Rows are points. To make a cloud, some directions were put in groups of two or more. Within a group, all points are equally far from the middle, so they leave a hole (a ring in 2 directions, a hollow ball in 3). The other directions are filled evenly. Then the cloud was stretched, turned, moved and blurred a little. Count the holes, and give their numbers of directions, smallest first.

Cloud (21 x 3)
[[-15  55 -14]
 [ -2 -74 -37]
 [-16 -86 -34]
 [ 51  29  23]
 [ 51  14 -23]
 [  8  56  14]
 [-27 -29  25]
 [ 24  -7 -59]
 [ 26 -20  65]
 [ 44   6  42]
 [ 38 -25 -22]
 [ 51  22  25]
 [ 22  57  22]
 [-26  -9 -69]
 [ 39  10  45]
 [  0 -30 -62]
 [ 39 -23 -23]
 [ 56  21  -4]
 [ 13 -38  73]
 [-28 -36 -55]
 [ 39  13  44]]
Holes: 1 (2)

Cloud (27 x 4)
[[ -4  38 -36 -39]
 [-33  -1 -41 -59]
 [-30 -46  14  27]
 [ 22  55  -3 -31]
 [ 15 -18  71 -13]
 [ 10 -46  12  57]
 [ 26  48   5  38]
 [-37  40 -67 -15]
 [-23  59 -32 -25]
 [ 35  64   8  13]
 [-21 -30 -35 -53]
 [ 38 -29  76  -3]
 [-21  73 -15   0]
 [-40 -36 -73 -55]
 [-54  10  43  35]
 [-39  41 -70  -7]
 [ 12 -29  25  59]
 [-38 -37  20 -12]
 [ -4  62 -21  -3]
 [ 13  28 -50  -6]
 [-13   7  66  43]
 [ -5  26 -56  22]
 [ 24 -83   5   9]
 [  6 -44  41   1]
 [ 15 -17  43  55]
 [-10 -17  -2 -52]
 [-38  15 -99 -13]]
Holes: 1 (2)

Cloud (80 x 8)
[[-32   2  59  42 -22 -65  65 -41]
 [ 17  35  18 -26  29 -14 -40 -72]
 [ -6  15   9 -69  17 -14 -28  18]
 [ 45  30 -69  47  10 -50   8   8]
 [-15   8  27  32   7 -39  41 -44]
 [ 22  39 -22 -12  43 -36  14  -6]
 [-44 -10 -64   9  35  39 -33  -3]
 [-21  44  13 -13  -3   2 -73  13]
 [ 53  51 -24  36  28  22  17  -4]
 [-30 -48   7 -25 -13  69 -21   9]
 [  6  -7  44  87   3  31  68   3]
 [-46 -45 -41 -12  12  66 -14  18]
 [-50  -7 -26  43 -17 -10 -39  -9]
 [ 59  48 -11 -22 -31 -47 -27 -23]
 [-55 -45  15 -73  19  -6 -43 -12]
 [ 26 -32  -8 -56  -7 -37 -65 -14]
 [ 21  33   2  71 -10  23 -63  10]
 [-48 -63  15 -30 -55  22  67 -22]
 [ 69 -24 -22  52  -5  65 -81 -17]
 [ 79   9   4 -34  83  -6  23   3]
 [-17   4 -45 -27 -47 -40 -54 -10]
 [-21 -54 -39 -30  20   1   1 -50]
 [-34  22  64 -30  72  60  30 -20]
 [ 10  13  46  -6 -42 -14  -4 -14]
 [ 17 -61 -12 -20 -28 -28 -17  -3]
 [ 21 -37  50  55 -68 -54  11  -8]
 [ 32 -49   5 -31  16 -21 -53   3]
 [ 16 -65  -7   5  28  50  17 -32]
 [ 38  55  46  46 -27  21  65  33]
 [ -9  18   4  53  -9 -26 -25 -19]
 [ 70 -23  13  27  51 -61 -35 -12]
 [ -1 -58  56 -31  16 -24  16 -92]
 [-14  20 -57 -24  27  65   1 -25]
 [ 17 -12  18   5 -40  25 -39 -70]
 [ 15 -32   3 -34  18  64 -10 -51]
 [ 50 -16 -65  52 -23  -9 -47   3]
 [-31 -33  11 -35  52  40  38   4]
 [-45 -63   7  31 -51  42 -53  48]
 [ 44 -38  34 -12 -10  23  62 -13]
 [ 16 -45  44  29 -15  62 -54 -90]
 [-42  16 -19  30 -20 -43 -67 -88]
 [-47  38 -41 -46 -15  21 -35 -41]
 [ 69  30  44  12  35  21  87  -9]
 [-70  26  -7   7 -26  33 -59  73]
 [ 11  49 -19 -13 -50 -29  24 -14]
 [ 84  -8  26   9  44  28  30 -16]
 [-40  -2   0  29 -14  -9  -8 -38]
 [ 15  21 -17  52 -13  -8 -18 -23]
 [ 75  46 -35  58  31  27 -10   1]
 [ 14 -67  43 -13  52 -41  10  -7]
 [  3 -39 -44 -14 -37  -5 -11 -14]
 [-19 -22   1 -70  55  34   8 -36]
 [  6  -7 -14 -41  95  12   9  -1]
 [-60 -54  40 -36  37 -29 -23 -12]
 [-25 -19  40  11 -40 -33  14 -63]
 [ 16 -20  34 -55  13 -51 -48  24]
 [-26  -7 -14  17  50 -58 -45 -23]
 [  0  25 -15  24  -4 -64 -47 -22]
 [  1  37  49 -56 -54 -57 -26  -6]
 [-62  11  56 -67  -2  55 -48 -15]
 [-64  36  54   8  13 -10   2 -23]
 [ 41  28  83  32  21  18  21   0]
 [-22  16 -30  41  14 -18 -66 -49]
 [ 72 -61  47 -15 -25  28 -37 -74]
 [ -6 -23 -24  10 -14  -2  -4 -76]
 [-29  -4 -38  41  59  21 -17   8]
 [-60 -32  16  32   1  38  53 -15]
 [-20 -16 -38 -29  16  25 -32  31]
 [ 74  21   8  27 -47  64  26  -9]
 [ -3 -37  33  12  50  35 -14 -68]
 [ 96  46  11 -32   3  -3 -25 -67]
 [-19   6 -87   8  38  36   3 -34]
 [ 67  14  -5  28  37  -2 -69 -29]
 [ 79 -50  -2  10 -13  28 -19   5]
 [ 88  40  -4  20  72  43 -85 -13]
 [ 37  14 -15  52 -78 -33 -92 -20]
 [ 54  16  40 -41  13  72  38 -22]
 [ 13  35  42 -45  -5 -43  75 -12]
 [ 36  25   4 -34  67  40 -61 -13]
 [  5  22  22  19   6 -63 -30 -35]]
Holes: 0

Cloud (86 x 9)
[[-56  41  46 -12  15  51 -39   2 -35]
 [-32 -20 -16 -45  17 -39 -31 -48  58]
 [-32   8  41 -33 -76  31  -4  -4 -11]
 [-33 -13   8  36   8  42  79 -48  15]
 [ 51  38 -43  72   4  16 -24 -22 -38]
 [ -8 -15 -37  11  65  -1 -12 -25  21]
 [ 15   1  25 -13 -57  74  32   3  17]
 [  5  31  90  -1  63   1  -4  35  -6]
 [ 10 -29  20 -38  47  35  45 -66  22]
 [-21 -33  73 -64 -12 -11 -42 -38 -15]
 [ 32 -36  -9  13  17 -57 -55 -12 -34]
 [  0  19 -73  16 -37  -3  11 -52   3]
 [ -9  -2  14  80  10  29   2  28 -18]
 [ 99  57  -6  32  10  17  11  66   1]
 [  1 -10 -18 -17 -63 -39  63  20  25]
 [ 31  32   4  68  48 -18  39  12  43]
 [ 42  24  30  24 -57 -28  -5 -19  -5]
 [ 54  53  31 -56   7  10 -31 -31  30]
 [ 31  62 -22  61  -4  23 -33   9  13]
 [  0 -21  37  -8  88  10 -44  48  -8]
 [ 14 -29  23 -89  54 -18 -28  31 -21]
 [ -9 -44  62 -11 -34  70  18  -2 -41]
 [-10 -71  14 -13 -34  28  74 -20  45]
 [-62  -5 -24 -12  12   6  54 -10 -26]
 [ 58  20  35  27  20  47  87  35  28]
 [-23 -37   0  26  54  33 -29  31 -48]
 [ 10 -29 -10  75 -15  -6  -1 -52  41]
 [-19  41  57 -52  65  18  41  -9  13]
 [-31  10 -12  11   6 -16  29 -94  -6]
 [ 61  15  84  37  36  34   7 -32  41]
 [ -4  -6  78  14   2  73  20 -24 -47]
 [ 29  19  21   8  -2  63  56  76 -17]
 [ 85  12 -32 -23  -2  15   9  19  43]
 [-20  80  21  34  61  17 -45  36  10]
 [-43   4 -12 -85 -41   0   7 -28 -25]
 [-45   5  33 -25 -50 -20 -20 -26 -28]
 [ 12   4 -83  -8 -23 -30  35   5  45]
 [ 28 -46 -13 -16 -24  32  27 -33  68]
 [-13   0  10 -79  70   9  19  73  -5]
 [ 18  38  77 -13 -46  34  13 -27  42]
 [  7  47  23   2  20  -7 -29 -56 -47]
 [ 60 -38  72 -17 -10 -23  24  23   9]
 [-66  35  -6  -7  19 -24 -46  15 -52]
 [-22  19 -57 -26 -63 -10  12 -52   7]
 [  4  64 -20  35  13  26 -52 -10 -38]
 [  7  21  70 -17 -34  23 -49 -33 -20]
 [ 28  30 -35  -7  14 -41 -54 -50  21]
 [ 29 -53  50   0 -22  19 -27 -66  57]
 [ 87 -49  44  -2  -2  59  44 -32  51]
 [ 55 -25  24  -8  47 -24   6 -61  70]
 [ 18 -10  51 -76 -15 -38  23  -5  -3]
 [ 57  72  55   3  31  36  29 -14  14]
 [-34  -2 -26  19  36  10  56  44 -23]
 [ 50   7 -49 -37  41 -36  36  25  22]
 [-49  47  70 -14  26  53  24  -5  -5]
 [ 10  57  11  25 -45  18 -19 -17 -45]
 [-21  82 -57  15   4  12  12  15 -35]
 [ -9  62  38   8  69   6 -28 -30 -33]
 [ 16  33  78   6   6  13   3 -30  67]
 [ 39 -28  89   1  24  34  63 -15  47]
 [ 93  64  16  25   2   8  49  22  45]
 [  0 -11 -20  64 -36 -11  59 -21  40]
 [ 38 -46 -28 -46  21   9  57 -27  -3]
 [ 17 -48  17 -38 -53  14  42  57  16]
 [115  34  26  39   0  21  34  -5 -22]
 [-25 -11 -26 -15 -79 -14  -1  29  -2]
 [ 84 -21   6  31 -64  -7  46  23   0]
 [ 31  -1  11  86   2   4  -8   3  28]
 [ 46  43 -60  18  33  24  22  47 -11]
 [ 21  26  11  -9 -55 -10  73 -64  62]
 [ 30  -2  11   4 -35  73  59 -41  29]
 [ 57  32  10  52 -17  -2 -49  38 -17]
 [ 56 -10  39 -20  14  61  -8  20  38]
 [ 48  40  29 101  13  29  24 -20  10]
 [-47  15  68 -20 -38 -14   7 -14  26]
 [ 42 -14  24 -11  66 -36  43  13  53]
 [ 92  26  33   0   2  -2 -32   5  51]
 [ 30 -37  14  45 -75  48  35   2 -24]
 [ 11  17  -8  71 -23  57  55 -55  14]
 [ 40  14 -22  17 -73  25  43 -45 -22]
 [ 50  -7  96  -3  58  39  11   8 -45]
 [ 28  38  -9  29  54 -20  13  48  64]
 [ 66  15  -1  60  73  26  43  55  -5]
 [ 35  40 -49  37  58 -45  14  -3   8]
 [-23  24   0 -39  78  30 -23  23  21]
 [ 52  -4  20  16 -18  18  56  77  33]]
Holes: 2 (4, 4)
